Each row is a point. The points of each table are mixes of a few directions, plus a little noise. How many directions does each table use, and how many do they share? Where both have some left over, give the other angles between the two spaces (their principal angles), to ten degrees, smallest first.

First:
array([[ 0.027,  0.014],
       [ 0.027,  0.012],
       [-0.077, -0.039],
       [ 0.027,  0.012]])
Second:
array([[ 0.021, -0.005],
       [ 0.053, -0.013],
       [ 0.004, -0.001],
       [-0.078,  0.019]])
Directions: first 1, second 1, shared 0; angles 40

First:
array([[-0.066,  0.023, -0.050,  0.043],
       [ 0.036, -0.006,  0.014,  0.019],
       [ 0.028, -0.019,  0.010, -0.009],
       [-0.036,  0.001, -0.052,  0.036],
       [ 0.027, -0.041, -0.024, -0.007],
       [-0.018,  0.028, -0.008,  0.055],
       [ 0.011,  0.006,  0.053, -0.061],
       [ 0.014,  0.005,  0.059, -0.069]])
Second:
array([[-0.032, -0.029,  0.052,  0.034],
       [-0.027, -0.004,  0.013,  0.033],
       [-0.035,  0.022, -0.025,  0.047],
       [ 0.062,  0.014, -0.035, -0.071],
       [ 0.033, -0.002, -0.004, -0.040]])
Directions: first 3, second 2, shared 1; angles 70

First:
array([[-0.007,  0.011, -0.011, -0.022,  0.047,  0.015,  0.023, -0.051,
         0.034],
       [ 0.013,  0.019, -0.025, -0.013,  0.022, -0.053, -0.051, -0.011,
        -0.012],
       [ 0.025,  0.008,  0.034, -0.017,  0.028,  0.000, -0.020,  0.034,
         0.003],
       [-0.003, -0.019,  0.033, -0.006,  0.038,  0.028,  0.036, -0.013,
        -0.010],
       [-0.059,  0.036,  0.004, -0.046, -0.002,  0.031, -0.028,  0.045,
         0.053],
       [ 0.001,  0.013, -0.042,  0.013, -0.046, -0.004, -0.004, -0.007,
         0.031],
       [ 0.076, -0.017, -0.003,  0.030,  0.023, -0.023,  0.031, -0.051,
        -0.019],
       [-0.056, -0.039, -0.061,  0.067, -0.122, -0.043, -0.007, -0.008,
        -0.069],
       [ 0.006, -0.014,  0.071, -0.007,  0.008,  0.051,  0.019,  0.065,
        -0.004]])
Second:
array([[ 0.011,  0.016, -0.018, -0.032, -0.013, -0.015, -0.021, -0.022,
         0.028],
       [-0.008, -0.009,  0.000,  0.028,  0.018,  0.019,  0.018,  0.025,
        -0.026],
       [-0.009, -0.015, -0.010,  0.035,  0.028,  0.041,  0.031,  0.040,
        -0.049],
       [-0.002, -0.060,  0.057, -0.042, -0.029,  0.046,  0.037,  0.002,
        -0.063],
       [-0.024,  0.016, -0.017,  0.106,  0.057,  0.000,  0.016,  0.052,
        -0.011],
       [ 0.024,  0.028, -0.077, -0.052,  0.005,  0.026, -0.017, -0.004,
         0.004],
       [-0.012,  0.013,  0.032,  0.045,  0.001, -0.055, -0.016, -0.012,
         0.044],
       [-0.001,  0.026,  0.029,  0.003, -0.023, -0.077, -0.040, -0.045,
         0.077],
       [ 0.021, -0.015,  0.002, -0.091, -0.043,  0.016, -0.008, -0.035,
        -0.004]])
Directions: first 5, second 3, shared 1; angles 80, 90

First:
array([[ 0.052,  0.111,  0.039,  0.005,  0.097,  0.055, -0.021, -0.025,
        -0.021, -0.005, -0.041,  0.001],
       [ 0.013,  0.022,  0.017, -0.041,  0.034,  0.041,  0.035, -0.008,
         0.004,  0.011, -0.060,  0.013],
       [-0.038, -0.028, -0.019,  0.072, -0.011, -0.095, -0.078,  0.010,
         0.028, -0.030,  0.112, -0.037],
       [ 0.010, -0.012, -0.004, -0.030, -0.035,  0.040,  0.045,  0.003,
        -0.024,  0.019, -0.042,  0.022],
       [-0.032, -0.075, -0.022, -0.019, -0.059, -0.025,  0.031,  0.015,
         0.016,  0.008,  0.005,  0.008],
       [-0.016, -0.065, -0.028, -0.015, -0.090, -0.001,  0.036,  0.018,
        -0.016,  0.017,  0.004,  0.016],
       [ 0.002,  0.010,  0.011, -0.028,  0.031,  0.015,  0.017, -0.006,
         0.013,  0.003, -0.031,  0.004],
       [-0.009,  0.002, -0.014,  0.064, -0.008, -0.052, -0.063,  0.004,
         0.000, -0.019,  0.080, -0.025],
       [ 0.018,  0.041,  0.011,  0.024,  0.029,  0.002, -0.028, -0.008,
        -0.008, -0.008,  0.011, -0.005],
       [ 0.001,  0.000,  0.008, -0.033,  0.015,  0.020,  0.028, -0.002,
         0.011,  0.006, -0.040,  0.008]])
Second:
array([[ 0.011,  0.027,  0.007,  0.012,  0.020,  0.005, -0.015, -0.005,
        -0.007, -0.005,  0.002, -0.004],
       [ 0.081,  0.115,  0.011,  0.052,  0.010,  0.075, -0.037, -0.020,
        -0.093,  0.004, -0.003,  0.010],
       [-0.071, -0.087, -0.003, -0.039,  0.022, -0.077,  0.017,  0.014,
         0.095, -0.010,  0.009, -0.017],
       [ 0.016,  0.034,  0.008,  0.015,  0.024,  0.008, -0.019, -0.006,
        -0.009, -0.003,  0.003, -0.003],
       [-0.005, -0.006, -0.002, -0.003, -0.002, -0.003,  0.003,  0.001,
         0.005,  0.000, -0.001,  0.000],
       [ 0.043,  0.043, -0.003,  0.021, -0.032,  0.054,  0.000, -0.007,
        -0.066,  0.011, -0.009,  0.015],
       [-0.066, -0.075,  0.001, -0.034,  0.034, -0.076,  0.009,  0.011,
         0.094, -0.012,  0.012, -0.019],
       [ 0.003, -0.019, -0.010, -0.008, -0.042,  0.016,  0.022,  0.006,
        -0.019,  0.012, -0.009,  0.011],
       [ 0.035,  0.063,  0.010,  0.028,  0.026,  0.029, -0.028, -0.012,
        -0.034, -0.003,  0.002, -0.002],
       [-0.047, -0.096, -0.021, -0.044, -0.058, -0.029,  0.049,  0.019,
         0.034,  0.011, -0.007,  0.007]])
Directions: first 3, second 2, shared 2
